Each row of a before or after table is a point. The points were changed in one or more steps. Then noise was added and the rows were shuffled. The steps act on columns, c1 being the first. Name the steps. A step turns or swaps two columns, mirrors them in a line or flattens them onto one, adds a multiple of one to another, or multiplies or shifts one. Angles are multiples of 10 degrees, from the lower column toward the higher: turns from -170 to 170, lines from 10 to 170 but not 90. Use the fewest steps. Two steps may share a column if one is a turn and the other turns, adds or multiplies; they go together, in the order done. Otherwise the lowest column goes first.
In the rows, 128 means zero.

Before, 11 rows:
[[133  98 121]
 [ 98  90 152]
 [128 119 156]
 [127  90   7]
 [122  79 123]
 [122 103 155]
 [128 155 149]
 [127 141  37]
 [ 37  91 120]
 [133  86 141]
 [120  88 146]]
After (11 x 3):
[[128 154 118]
 [131 121  98]
 [122 146  87]
 [128   6  90]
 [128 148 152]
 [126  36 141]
 [109 152  89]
 [ 69 118  91]
 [124 155 103]
 [125 124  78]
 [132 141  85]]
Steps: multiply c1 by 0.7; swap c2 and c3

Before (12 x 8):
[[ 98 209 218 111  95 125 134 206]
 [110 168  64 185 143  32 130 152]
 [119 122 155 140 151 161 124 154]
 [183  95 164 134 174 121 116 155]
 [158 185 121  79  98 115  94  57]
 [140 167 155 103  37 110 128 106]
 [ 98 179 178 104  87 141 204 197]
 [172  99 146 204 146  93 113 115]
 [112  48 109 182 176  47  91 152]
 [189  91 130 157 148 164  60  91]
 [168  99 147 143 190 100 114 101]
 [191  90 126 145 140 114  99 188]]
After (12 x 8):
[[141 184 122  79 104 121  94  54]
 [112 181 176 107  89 144 195 199]
 [133 154 156 100  36 114 129 101]
 [143  87 145 142 193  94 115 103]
 [124   5 108 181 172  45  95 154]
 [151  91 158 132 173 126 110 159]
 [156  81 120 146 144 110  99 191]
 [122 122  61 185 140  31 133 152]
 [145 109 131 157 151 171  62  93]
 [122 145 152 137 151 163 117 151]
 [146  83 146 199 143  92 112 114]
 [115 210 222 115 105 124 136 210]]
Steps: multiply c1 by 0.4; add 0.5 times c6 to c2

Before, 13 rows:
[[113 175 123 141  78 133 163 130 110 105 129 107 151  72]
 [115 102 141  79 162 159 174 107  97  92 110  98 134  37]
 [178 139 102 121 128 106 120 141 122 208 204 145  72  78]
 [ 91 148 197  97 164  86 134 119 113 107 152 112 107  86]
 [148 168  83 147 106 110  99  96 176 106 172 111  88 146]
 [136 144 119 165 185  90 136  96 105 100 136 130 166 100]
 [136 195 156 107 108 175  93 157 113  51 107 101 170 111]
 [108 122 196 133 161 176 177 152  89  69  73  97  98  72]
 [111 134 132 133 127 128 146 178 154 139 174 153 150 167]
 [ 83 158  72 175 136 160  90 133  95 105 149  90 150 201]
 [106  71  84 179 107 141 146 249 159 147 168  38 119 115]
 [188 117 132 114  96 141 173 113  61 116 130  72 155  93]
 [125 117 138 200  38 179  86 137 110 100 212 163 226 136]]
After, 13 rows:
[[154 138 132 121 124 128 145 187 152 138 144 144 145 148]
 [149 136 104 133 130 108 122 167 121 207 143  76  74 111]
 [ 41  67  83  80 107 141 142 250 162 145 167 155 117 125]
 [ 95 158  74  84 136 161  84 136  97  99 134 180 147 157]
 [111 149 198 152 165  82 134 129 113 103 130 164 105 115]
 [ 74 112 126 142  94 143 173 116  61 115 122  71 158 115]
 [164 119 138  58  39 176  82 165 110 100 144 129 229 130]
 [112 167  84 109 109 109 103 117 174 105 123 111  90 138]
 [ 96 122 194 124 161 172 176 130  89  74 128 146 103 108]
 [133 145 117  93 186  92 132 101 104 101 117 117 166 115]
 [102 198 154 153 108 176  93 149 114  48 132 117 168 123]
 [ 99 103 144 182 162 163 172 103  98  93 122 144 135  90]
 [108 177 126 113  83 132 165 134 108 103 130 139 157 105]]
Steps: turn c1 and c12 by -90 degrees; multiply c4 by -1; flatten c8 and c11 onto the line at 20 degrees; multiply c14 by 0.4

Before (11 x 24):
[[101 153 137 111 180 154 101 143 128 118 134 142 146 155 109 118 147  76
   86  88  75  97  96 125]
 [ 98 175  70 151 171 129 131 120 187 125 102  81 164  70 137 181 197  89
  110 107 136 163 144 140]
 [103 116 138 183 103  79 135 162 136 126 142 197 221 126 122  84 121 164
  110  77 140  86 136 200]
 [137  94 110 159 166 132 145  78 249 182  91 134 140 164 105 116 118  81
  128 197 158 154 147 121]
 [208  53  88 140 116 151 132 149 142 121 145 139 190 146 121 117 156  70
  109  67 157 164 134 118]
 [ 92  92 125 101 100 129 144 114 142 139 125 166 111  50 108 118 129 115
   80 121  53 139 120 181]
 [159 135  73  90 156  90 136  70 188 113 103 121 137 100 173  85 159 174
  166  64 111 161 169 148]
 [193 202  91 159  95 200  96 122 114 163  90  76 143 113 191  98 152  83
  124 123 167  72  79  70]
 [177 133  79 127 153  85 102 102 187 164 187 153 152  35 135 157 165 114
  185  91 131 140 149 118]
 [105  95 149 165 128 100  98 117 172  72 161 113 127  79 132 180 139 139
   52 128 168 131 179 134]
 [112 145  71 158 113 183  69 144 148 153  99 146 100 131 148 124 123 138
  123 159 137 142 113 116]]
After, 11 rows:
[[192 202  91 158  94 199 162 122 114  96  91  75 144 114 140 100 157  83
  125 122 200  72  78  69]
 [ 99 174  70 152 170 131 125 119 187 130 101  80 164  70 187 182 111  88
  110 106 159 164 145 140]
 [208  54  87 140 116 152 121 148 144 132 146 139 190 147 165 117 145  71
  108  68 134 164 134 116]
 [157 135  72  90 157  91 113  69 188 135 104 121 137 101 134  86 101 174
  166  65 177 161 168 149]
 [112 143  71 157 113 182 153 143 148  69  98 146  99 130 120 124 138 139
  123 159 146 142 113 117]
 [ 93  92 126 102 101 128 139 114 142 144 125 167 111  49 111 118  57 117
   81 122 101 140 119 181]
 [177 133  80 128 154  83 164 102 187 102 186 155 152  35 160 157 118 113
  184  90 147 140 148 119]
 [104 116 139 184 103  78 127 163 136 135 143 196 221 126 127  84 140 165
  110  76 122  86 135 198]
 [137  94 109 158 166 132 181  78 248 145  91 135 139 163 137 118 159  81
  129 197 106 154 147 121]
 [103  95 149 165 127 100  72 117 172  99 161 113 125  78 148 180 162 139
   52 129 140 131 181 133]
 [101 153 139 110 181 154 118 143 129 101 134 142 146 154 134 119  72  75
   84  89 112  98  96 125]]
Steps: swap c7 and c10; turn c17 and c21 by -110 degrees; turn c15 and c21 by 110 degrees
